Each row of a before or after table is a point. The points were changed in one or more steps. Then noise was added and the rows were shuffled. The steps act on how far a point lies along the listed directions, d1 being the first. Write out the steps. A step turns or swaps two directions, mirrors them in a line or flattens them onto one, adds a multiple of one to another, or multiplies one. Angles are multiples of 10 degrees, from the lower direction toward the higher: turns from -170 to 170, lines from 10 to 170 but not 90. Use the fewest steps. Two steps may share a direction if one is a turn and the other turns, adds or multiplies; they go together, in the order done. Otherwise the lowest direction goes first.

Directions:
(1): [-58  -6]
(2): [-6 58]
Before (14 x 2)
[[ 20  17]
 [ 26  46]
 [ 31 -35]
 [ -1 -26]
 [-58 -10]
 [  7  26]
 [ -9  20]
 [ 14   8]
 [-40 -35]
 [ 11 -48]
 [-58  16]
 [ 50  14]
 [ 29 -19]
 [ 27   9]]
After (14 x 2)
[[ 16  50]
 [-60   5]
 [ 25  -8]
 [-12  20]
 [  9 -30]
 [ 11  10]
 [ 16  25]
 [ 16 -46]
 [ 45  22]
 [ 38 -28]
 [ 25  15]
 [-29 -36]
 [-55 -19]
 [  5  30]]
Steps: turn d1 and d2 by -10 degrees

Directions:
(1): [-51  14 -53 -18  35 -55]
(2): [  9  54  24 -46  57  34]
(3): [-13 -23  54  50  57 -26]
Before (12 x 6)
[[-15 -17  26  14  29  -6]
 [ -8   5  -5 -18   0 -13]
 [ -4   7  -6   1  13   6]
 [-21 -15 -12  11  -9 -25]
 [ 23 -30  37  37 -12  18]
 [ -1   7 -12 -27 -29  22]
 [-10  22  -6 -11  10  15]
 [ 25  -2  23   0  -8  43]
 [ 12 -21  -6  10 -60  14]
 [ -9  -1 -15  -1 -11   5]
 [ 12  -9  -5  10 -24  10]
 [-11 -13   5  13  -3  -3]]
After (12 x 6)
[[-31  -7   8   6  26 -21]
 [ -9  14 -50 -32 -16   0]
 [-10  -4   6  10  10   2]
 [-10   2   6  16   5   6]
 [-31   5 -16  -5  19 -28]
 [  2   0   0   8   2  10]
 [-10   4 -15   0  12 -12]
 [-25   6 -41 -17   9 -13]
 [  3  -7  23   1   1  -6]
 [  9  -4  -5 -20 -29  29]
 [  5  -4  19   5  -8  10]
 [ -4   1  -2  -5  -9  12]]
Steps: turn d1 and d3 by 150 degrees; multiply d2 by 0

Directions:
(1): [-60  26  26  -7 -34 -11   6  -8 -23  34   7]
(2): [  1 -41  39 -36  -8 -21   9  10  -8 -34  41]
Before (13 x 11)
[[-13   8   5   3  -4   0  -4  10 -19  -7  16]
 [ 43 -30  -9   9  20   4  -5   9  22 -19 -33]
 [-20  28 -24  31  -5   2  -8  -2  -3  34 -20]
 [ 28  19 -50  29  25  36 -10   2  23   8 -38]
 [  5 -40  33 -30 -12 -27   3  -6  -4 -17  25]
 [ -1  52 -22  26  10  20  -6  -3   0  29 -25]
 [-16  26 -23  12  -1  10  -6  12  19  36 -31]
 [ 17 -41  12 -30  11  -4   6   0 -10 -36  39]
 [ 25  -5 -30   7   2  12  21  11  -3  -8  -7]
 [ 41  19 -44  28  21  14 -14   8  24  10 -42]
 [  5 -50  55 -37 -20 -28   8  22 -21 -46  44]
 [ -8  -6   3  -5  12  14   6  -7   3  -9  -3]
 [ 22  22 -38  29  28  26  -9 -11  15  23 -30]]
After (13 x 11)
[[ 26  32 -36  31  12  13 -14   8  21  25 -46]
 [ 24  36 -26  21  20  20  -8   3   5  12 -21]
 [ -3   1   2   2  -2  -1  -7  12 -16 -14  15]
 [ 11   7 -28  10  -7  13  20  10  -5   9  -8]
 [  7  -3  -2  14  -1   2  -5   0   9   9 -36]
 [ 15  30 -46  31  18  37  -9  -1  19  17 -40]
 [-19 -31  59 -34 -30 -31   9  15 -28 -29  42]
 [  3  14 -26  11   9  14  -6  17  25  18 -26]
 [ -8 -29  37 -29 -19 -27   7  -6  -9  -4  22]
 [-11  -3   4  -8   6  11   6  -5  -3  -7  -5]
 [  6   8 -26  31   8   4 -11   1   5  11 -19]
 [ 15  22 -38  30  26  27 -14 -12  12  26 -27]
 [-18 -20  18 -27  -5  -4   7  -6 -22 -11  34]]
Steps: flatten d1 and d2 onto the line at 70 degrees

Directions:
(1): [-15   6  19  -9   6  -2  21 -31  -8 -26 -24  11  55 -29  17 -41   7  26]
(2): [ 33  32 -29 -32   8 -10   7  19  -2  18  22  -4  28  13  -3  -6  60   6]
(3): [-18  37  -3 -14   8  34 -20 -12   4  47 -18 -24  -4  34   7 -36 -27  12]
(4): [-10  30 -56  28 -26  -2  -1  19 -20 -20  17  10  27   3   9   9 -40  20]
(5): [ -6  39  26 -24 -15  -3  -5  34  18   1   8  -3   1 -49 -49  -5 -22  -5]
Before (10 x 18)
[[ 18   1 -33  12   5  15 -10  34  -9  39   6  -6 -29  50  24  21   5  -4]
 [ 14 -18 -24  13  -4  -6   0 -19   1  -6   3  13   3  44  31   1  12   4]
 [ 10   7   2 -22  12 -15  25 -17  -2 -14   8  10  45 -32   0  -7  45   4]
 [-12 -13   6  -5   0  26 -13  -7   4  43 -23 -22 -28  39   2  -3 -15  -6]
 [ 10  -7 -60  26 -18 -14  20  12 -27 -36  20  27  42  10  31  26   2  18]
 [ -3  30 -22 -12  10  10  -1  13 -15  18   8 -10  15   6  -6  -7   6  15]
 [ 16 -31 -31  12   1  14 -21  -3  -6  18   2 -11 -47  53  15  27  -1 -26]
 [  2  57 -14 -36 -10  -5  12  -8   2   6  -7  -1  53 -14  -9 -50  20  25]
 [  4  -3 -10   0  -5   5 -11   9  12   8  -1  -5 -47  26 -11  27  -6 -23]
 [-20  13  36 -13  10   2   0 -14   8   2   0  -5  -1 -25 -26 -16  -7   0]]
After (10 x 18)
[[-13  12 -15   6  -1   0  13  10 -23 -19   4   7  23 -19   0   1 -12  20]
 [-10   5  33  -4 -17  -2  -8   3  25  -6  -6   7 -14 -16 -23  -9 -33  -6]
 [-21  17  35 -24   4  31 -15 -25   8  14 -43 -14   1 -12 -11 -45 -34   0]
 [  1 -20 -13   8  17 -14  10 -25 -14 -11  16   8   4  16  10   9  35   0]
 [-14  20   7 -20   9  20  -3 -25   8  11 -33  -6   2  20   8 -30  -4   7]
 [-18 -19  34 -16   3   8  16 -30  -1  -1 -40  -2  30 -12   8 -31   3  11]
 [  8  -6 -47  28 -37 -35  19  10 -15 -51  18  28  21 -21   1  25  -5   6]
 [  0  43  -1 -18 -27   7 -12  60  16  17  23  -4 -15 -28 -47  20 -37 -10]
 [-27  30  27  -4  -1  23   3  10  -2  13 -35   0  18 -17   9 -37 -43  24]
 [ -3 -19 -32  34 -12  -8   0   4  -7 -12  27  11 -21  -2  -3  50 -21 -19]]
Steps: turn d1 and d3 by -110 degrees; turn d4 and d5 by 130 degrees; turn d2 and d4 by 120 degrees
